Each row is a point. The points of each table are mixes of a few directions, plus a little noise. How many directions does each table use, and how many do they share? Where both have some left over, give the other angles between the two spaces (their principal angles), to ten degrees, smallest first.

First (6 x 2)
[[ 78   9]
 [-16  -2]
 [ 13   1]
 [-26  -3]
 [-28  -3]
 [-22  -3]]
Second (7 x 2)
[[ 36  36]
 [ -9  -9]
 [-26 -29]
 [-27 -30]
 [ 12  13]
 [ 37  39]
 [-20 -22]]
Directions: first 1, second 1, shared 0; angles 40

First (8 x 6)
[[ -7  11  -9 -21  -4 -20]
 [ 13  45 -21   3 -21  29]
 [ 15  60 -39 -24 -10  21]
 [-31 -21  24  -3 -29 -56]
 [ -7 -51  28  18  20 -10]
 [  4 -35  23  29  15  17]
 [ 12  35 -36 -40  20   5]
 [  1 -44  31  38  10  14]]
Second (7 x 6)
[[  4  43 -70  30  -6 -16]
 [ 37  16  -5 -20 -12  38]
 [-12  -8 -18  13  21  11]
 [-11   8  56 -10  -1  -6]
 [ 14   6  41 -23 -25 -10]
 [ -1 -33  44 -21 -15 -17]
 [-30 -33 -48  30  36   2]]
Directions: first 3, second 4, shared 1; angles 30, 80

First (8 x 9)
[[-35  -5  20 -39   3  27  -9   1  29]
 [ 14 -25 -47  33 -15 -33 -31 -17 -68]
 [-17  23  19 -22  17 -21  16 -10  13]
 [ -2  -4   7  33  12  20   9   4  14]
 [ 53   3   5 -20 -36 -24  -3  42   5]
 [-13  11  27  -9  12  12  14   9  35]
 [  1 -30 -36  45  -6 -43 -39 -12 -63]
 [ -2  27   5 -20  14  62  45 -18  35]]
Second (7 x 9)
[[  3   0   3  -1   1   1  -2  -1   1]
 [-15  -1 -18   6  -8  -6   9   8  -3]
 [-67  -5 -79  28 -36 -27  42  37 -16]
 [ -9  -1 -10   3  -5  -4   5   5  -2]
 [ 43   3  50 -18  23  18 -26 -23  10]
 [-24  -2 -28  10 -13 -10  15  13  -6]
 [ 69   5  81 -29  37  28 -43 -38  16]]
Directions: first 5, second 1, shared 0; angles 70

First (8 x 14)
[[-14 -11   4  24 -14   0 -19 -42 -10 -24  19  -4  50 -43]
 [-46 -38 -50 -20  -2  55 -21   4 -45 -41  -9  17  44  72]
 [ 11 -11   4 -19  -4 -30   2   9   8   5 -27  18 -42   2]
 [-15  37  20  28  29 -10 -28 -31  32  11  19 -20  18 -44]
 [ 13  27  16  21  -1 -14 -18 -30  43  12  22  -8 -14 -32]
 [-14 -40  -8 -59   5  14  37  55 -56   6 -32  -4  -2  65]
 [ 38  16  18   2 -22  -6  20   1  26  24  23 -13 -30  -7]
 [ 28  19  -4  23   8  -7  29  35   3   8 -15  14 -25 -12]]
Second (8 x 14)
[[-19 -14   2 -15  31  -9   0 -23 -21  11   7   0  18 -13]
 [ -9  -9   4 -10  22  -4   3 -16 -13   5   6  -1   7  -7]
 [-12  31 -29  30 -84  -3 -27  60  37  -1 -33  10  25  13]
 [ 25  -6  16  -5  24  10  17 -17  -4  -9  14  -6 -33   4]
 [  7   6  -2   7 -14   3  -1  11   9  -4  -4   0  -6   5]
 [ 37 -14  27 -12  47  14  27 -33 -12 -13  24  -9 -49   2]
 [-75  19 -49  14 -70 -29 -49  49  13  28 -41  17  97 -10]
 [ 46 -12  30  -9  44  18  30 -31  -8 -17  25 -10 -59   6]]
Directions: first 6, second 2, shared 0; angles 30, 70
